Every row gives one point. Each copy is the shape, with its points in the same order, turned, moved and blurred by noise. Say if it was mirrored as well.

Shape (8 x 2):
[[-17  22]
 [ -8   2]
 [-10  16]
 [ -1  -2]
 [ 58 -20]
 [-19 -28]
 [ -8  15]
 [ 38  32]]
Copy 1 (8 x 2):
[[ -7 -21]
 [ -8   3]
 [  4 -10]
 [  2   7]
 [ 33  60]
 [-30  21]
 [  5 -11]
 [ 50   3]]
Copy 1 is: mirrored
Copy 2 (8 x 2):
[[ 33   8]
 [ 19  -5]
 [ 29   6]
 [  5  -3]
 [-47  30]
 [ -1 -32]
 [ 23   6]
 [  2  49]]
Copy 2 is: mirrored
Copy 3 (8 x 2):
[[-31 -11]
 [-13 -14]
 [-22  -7]
 [ -5  -8]
 [ 44  25]
 [ 10 -41]
 [-20  -5]
 [-12  43]]
Copy 3 is: only turned
Copy 4 (8 x 2):
[[  1  29]
 [  1  11]
 [ -3  19]
 [ -5   1]
 [-58 -28]
 [ 16 -22]
 [  1  20]
 [-47  31]]
Copy 4 is: mirrored

Shape (9 x 3):
[[-23 -29 -20]
 [-48 -15  -4]
 [-10 -13  26]
 [  2 -12 -43]
 [ 12  11  60]
 [ 26  11   8]
 [ -1 -14  33]
 [  4  13 -15]
 [-44 -16   0]]
Copy 1 (9 x 3):
[[-25  19 -35]
 [-54  15 -22]
 [-21  18  15]
 [ -1  -9 -46]
 [-12   3  58]
 [ 10 -17  14]
 [-14  19  23]
 [ -8 -24 -13]
 [-52  16 -17]]
Copy 1 is: mirrored
Copy 2 (9 x 3):
[[-37  -8 -31]
 [-39  26 -34]
 [-25  20  10]
 [ -7 -34 -33]
 [ -1  38  48]
 [ 14  -5  15]
 [-23  18  24]
 [ 11  -4 -15]
 [-37  28 -29]]
Copy 2 is: only turned
Copy 3 (9 x 3):
[[ 46  27  15]
 [ 32  57  24]
 [  3  24  39]
 [ 39   6 -18]
 [-50  18  43]
 [-21  -1   7]
 [-10  14  41]
 [  3  17 -18]
 [ 27  53  31]]
Copy 3 is: mirrored

Shape (10 x 6):
[[-10  36  28 -30  11  32]
 [ 23  24 -30   3   9  40]
 [ 36  -3   1  22  32  18]
 [ 23  10 -12  16 -18  15]
 [ 33  17 -20 -14  -7 -18]
 [ -3  -4  10  23 -13 -24]
 [-23  32 -25 -34  37  28]
 [-14   9 -36 -25 -10  -8]
 [ -8  41  20  25  45 -18]
 [-24   8  10  26 -18  23]]
Copy 1 (10 x 6):
[[ -1  54  -3  30 -35  13]
 [ 17  -2 -41   2 -39  23]
 [ 34 -21 -12  30  -9  25]
 [ 11 -16  -1  -9 -36  15]
 [ 27   8   1 -35  -9  10]
 [  3 -16  32   1  -7 -15]
 [ -2  47 -52  16 -12  -4]
 [-15  19 -17 -30  -2  -9]
 [ 44  14   3  42 -11 -38]
 [-25  -8  11  21 -39 -11]]
Copy 1 is: only turned
Copy 2 (10 x 6):
[[ 51  23  11  -1  13  -3]
 [ 26   4 -56 -13  19  22]
 [ 12 -28 -35  22  40  18]
 [  3  -8 -43  -1  -3   4]
 [-17  -5 -26 -25  22 -15]
 [-27  -7  -7  22  -8   3]
 [ 30  40  -2 -28  36  38]
 [-15  19  -8 -40   1  19]
 [ -8  32  -3  44  45   6]
 [ 12  12 -16  22 -26  25]]
Copy 2 is: only turned
Copy 3 (10 x 6):
[[-20   6  33 -29   8  20]
 [ 25  19  -1 -18 -42  21]
 [ 12  12   3  12 -38 -31]
 [ 33  30   0  19 -17  13]
 [ 25  45 -33  -8   5  -7]
 [ 11  17 -15  46  15   8]
 [-22 -13 -15 -48 -21  23]
 [ 19  12 -41 -13  17  38]
 [-57  23  -8  13 -16  -2]
 [ -4   3  12  35 -11  40]]
Copy 3 is: mirrored
Copy 4 (10 x 6):
[[  8  47  16 -25 -49 -43]
 [  7  51  -8   8  15 -17]
 [ 29  12  -6 -20  24 -10]
 [-13  18  10   4  23 -23]
 [ -3  -5  -3  33  -2 -39]
 [ -3 -24  39   3   3  -8]
 [ 20  60   0  20 -47 -14]
 [-19  20   3  43 -27  -7]
 [ 56   5  46  -4 -22 -21]
 [-15  30  54 -14   6   2]]
Copy 4 is: mirrored

Shape (12 x 8):
[[ 35  -1  25 -12 -10  -8  16   0]
 [ -7   3   9  -5  34  -8 -35  -1]
 [ 12   0 -10 -13  11   6   3  -5]
 [ -8 -16  32  38  -6  -2   0  -3]
 [-10  -2  -8  -4  -8   2 -33 -12]
 [ 17   4  -5   1  14   2  -1 -14]
 [-13  -7  -3 -10  -2   5  10  -7]
 [-10  58  20  -8  49  -2  -6  -4]
 [-14  15 -10 -10  -4   1  16   7]
 [ -8  -2   3  13  -5 -25  -5   1]
 [ 19 -16  -3  -3  -3   6  -9   9]
 [ -3 -13  -6  -9   2  -7   9 -12]]
Copy 1 (12 x 8):
[[  7  12  35 -26  17  14  -8 -10]
 [-12 -12 -21 -21 -32  18 -11   8]
 [-21   0  10  -6   2   5  -2 -17]
 [ 36   1   7   3  -3  -4   3  28]
 [-17 -16   9  12 -27  -7 -24   7]
 [ -6   2   5 -12  -5   1   3 -18]
 [-17   3   9   5   8  -4   6  11]
 [-22  41 -43 -26 -16  20 -21  -8]
 [-21  12  -6   7  25  -7 -10   0]
 [  8  -8  -2 -11   3 -17 -22  11]
 [ -1 -21  19   1   6  14  -4  -4]
 [-12  -8  17  -9   6 -13   5   5]]
Copy 1 is: mirrored
Copy 2 (12 x 8):
[[ 25  12  14   3  33 -16  16  -9]
 [  2  -3  42  13 -13  19 -23  -2]
 [ -3   7  10   0  20  -7 -19   1]
 [ 21 -21 -11  38  -5   5  12 -19]
 [-11   6   8  15  11  36 -11   3]
 [  7   9   9   7  16  -4 -25 -11]
 [ -8 -11  -5  -4  13   3  -5   1]
 [-18   2  53  -9 -17  -8 -22 -50]
 [-23   5  -3  -9   4  -8   3  -7]
 [ 11   8  -5   9 -12  11   5  -5]
 [  4   9   8  22  21  -3  -5  16]
 [  7  -4  -4  -9  12   3  -9   5]]
Copy 2 is: only turned
Copy 3 (12 x 8):
[[ 33  -2  -6   0 -10  30  18 -12]
 [-11  19  10 -18  11 -21  11 -34]
 [ 18   2  -3  -1  16  -1  -8  -9]
 [-24  -4  20   8  -7  19  33   7]
 [ -4 -12  19  -9  -5 -24 -11 -12]
 [ 17   8   6  13  12  -3   2 -11]
 [  2 -15  -8  -8  14  -4   2   7]
 [ 13  60 -17 -11   5 -38  29  -7]
 [  4   3 -23  -6   3  -6  -8  15]
 [-19  -5  -5   7 -13   2   8 -11]
 [  8  -4  13  -7   8  19 -12 -12]
 [  3 -17 -10   1  13   1   3  -9]]
Copy 3 is: mirrored
Copy 4 (12 x 8):
[[ 34  -6 -20 -21  -4  14  21  17]
 [-22 -38   1   1 -21  -5 -17  12]
 [  4 -12 -15   6  14   9  -2   4]
 [ 26 -12  27 -11 -30  -2  10 -25]
 [-24 -14 -11   8 -14  -9  11 -14]
 [ 10 -18 -15   2   3   3 -13  -4]
 [ -6   6   2  13  -1  17   5  -6]
 [ 11 -29  -9  41 -33   2 -41  41]
 [  1   9   4  28   5   6   5  12]
 [  0  -1  14  -6 -12 -16   1   0]
 [  2 -24  -5  -8  11   2  20  -8]
 [ -5   4  -4 -10   2  13  -3  -3]]
Copy 4 is: only turned

Shape (17 x 11):
[[  1 -17 -14   3  28  27 -28  22 -21  23   8]
 [ 25 -23  -4  27 -29 -24  -5 -12 -11  -2 -27]
 [-16  -4 -19  -7  36 -17  -4   9   2  21  29]
 [  1  41  17  -5   5   5   6 -24 -20  -3  -5]
 [ 20 -11   2  38   9  19  12  12 -39  33  25]
 [  1 -25 -25   0  20  33   9  12 -12  17  25]
 [ 21  12  39 -11   9 -10  22  -7   9   4 -17]
 [ 11   3 -24 -10  22 -27  26 -12   8   1  27]
 [  2  24  23  25 -10   6  22   9 -10 -24 -16]
 [  3 -16 -12   2   1  -6   0 -29  38  11  26]
 [ -6  37  39  -6 -15  -6  25   4 -17 -27  -7]
 [ 41  30  10  38 -33  -7  -4   4  14  -8 -28]
 [ 26  -3  -1   7 -14   8   0  33 -32  29  35]
 [-33 -10   7   1  28   1 -12  -7  -2  22  34]
 [ -8 -22 -16   2  -6  24   1  30 -20  42  18]
 [ 27   5  17  40 -13 -21  12   6  15  -8 -21]
 [ 27  20  42   5  -8 -11   5  -7  -3 -46   0]]
Copy 1 (17 x 11):
[[ 32  17  -1 -20 -21   3 -33   2  25  -8   3]
 [ -9 -21   6 -18  -3   0   7  34 -32 -35 -15]
 [ 30   7  -4   3  -5   5  12   0  30  29 -15]
 [ -8  -4 -10  16  32   0  -8 -32 -15 -10  12]
 [ 25   2 -33  -3  -8  35 -23  27   5 -17  26]
 [ 14   1 -17  -4 -22  22 -20   2  48 -15  -6]
 [ -6 -12   9  21  28  25 -20 -13 -27   1 -27]
 [ 15 -27 -13   0  14  17  28  -5  22  15 -23]
 [ -4 -12  14  35  30   5 -12   8 -10 -37  11]
 [-13 -26   7   1 -31  21  23  -8  11  13 -13]
 [-21   4  15  34  58  10  -7  -8 -10 -19   5]
 [ -9 -53  29   3  19  -1 -13  16 -36 -26  20]
 [  5   1 -10 -26  14  29 -27  32  19   3  23]
 [ 12  32  -3  13 -21  10  10  -9  20  20   0]
 [  0  12 -17 -12 -17   8 -35  31  36   2   7]
 [  3 -37  25  21  10  12  -3  28 -33 -23  -5]
 [ -6 -12  36  11  46  32   8 -14 -24 -30   1]]
Copy 1 is: mirrored
Copy 2 (17 x 11):
[[ 16  20 -17   8  28 -17  13 -10 -15  -2  13]
 [ 17 -32 -16  19 -24  28  -5 -20 -14 -12 -37]
 [ -2   5   7   4 -15 -20  18 -19   2  19  36]
 [-43  20   5   1 -20  -2 -25 -16  -6 -13 -22]
 [ 24  40 -35   4 -14 -12  10 -22 -25  19 -25]
 [ 25  29 -13  -9  15  -5   7 -11  12  21   8]
 [-33   2  30   4 -16  14   6  -1 -13  13 -40]
 [  1   9  24  -1 -44  -2   9 -16  25  12   9]
 [-33  -4 -25   2 -22   0 -14  14  -2   6 -45]
 [  7   1  18  33 -18  23 -12 -22  19  32  13]
 [-54   3  -6 -18 -34   8 -20  20 -15   1 -32]
 [ -3 -21  -5  43 -30  -2 -30  13 -13  -7 -60]
 [ 34  32 -15  -4 -21 -11  -6   8 -39  12  -6]
 [-20  17 -10  10  -1   0   7 -27 -11  29  36]
 [ 33  13 -19 -16  14 -14  -8 -13 -25  27   8]
 [ -8 -26  -8  33 -33   5   1   5  -7  12 -52]
 [-41   6  -2  18 -38  31  -3  28  -6 -12 -35]]
Copy 2 is: only turned
Copy 3 (17 x 11):
[[ 12   8  22   2  47  11  -3  -5   0  15 -17]
 [  9  -8 -38  18  -6   1   0 -18  19 -38 -19]
 [ 30  12  22  -6  23 -25  16   8   1  21  16]
 [-36 -10   8   9  -9 -32  -3 -17 -23 -12   2]
 [  5   2 -23  35  50   9   8 -32 -15  27  -1]
 [ 19  15  13   0  29  16  24 -20 -17  27 -13]
 [  5 -18  10  34 -39 -21 -10 -12 -28 -12  -9]
 [ 19  24   9   8 -19 -33  36 -12  -3   3  14]
 [-27 -16 -14  13 -23  17   0 -16 -20 -13  21]
 [ 22  18  -9  -8 -29 -18   8 -14  18  25 -16]
 [-20 -17  -5   5 -30 -13 -12 -21 -45 -29  21]
 [-32   7 -43  37 -26  11 -21   7   2 -19  -8]
 [ 14  27 -20  18  40  -1 -11  -8 -40   6  -1]
 [ 23 -12  20 -19  20 -28  -3 -13   2  29  12]
 [ 29   6  -6  -6  47   9  10   2 -28  23 -15]
 [  0 -13 -35  37 -31  14  -9  -2   5 -15   5]
 [-13   7  -1  21 -39  -8 -27 -35 -15 -29  19]]
Copy 3 is: only turned
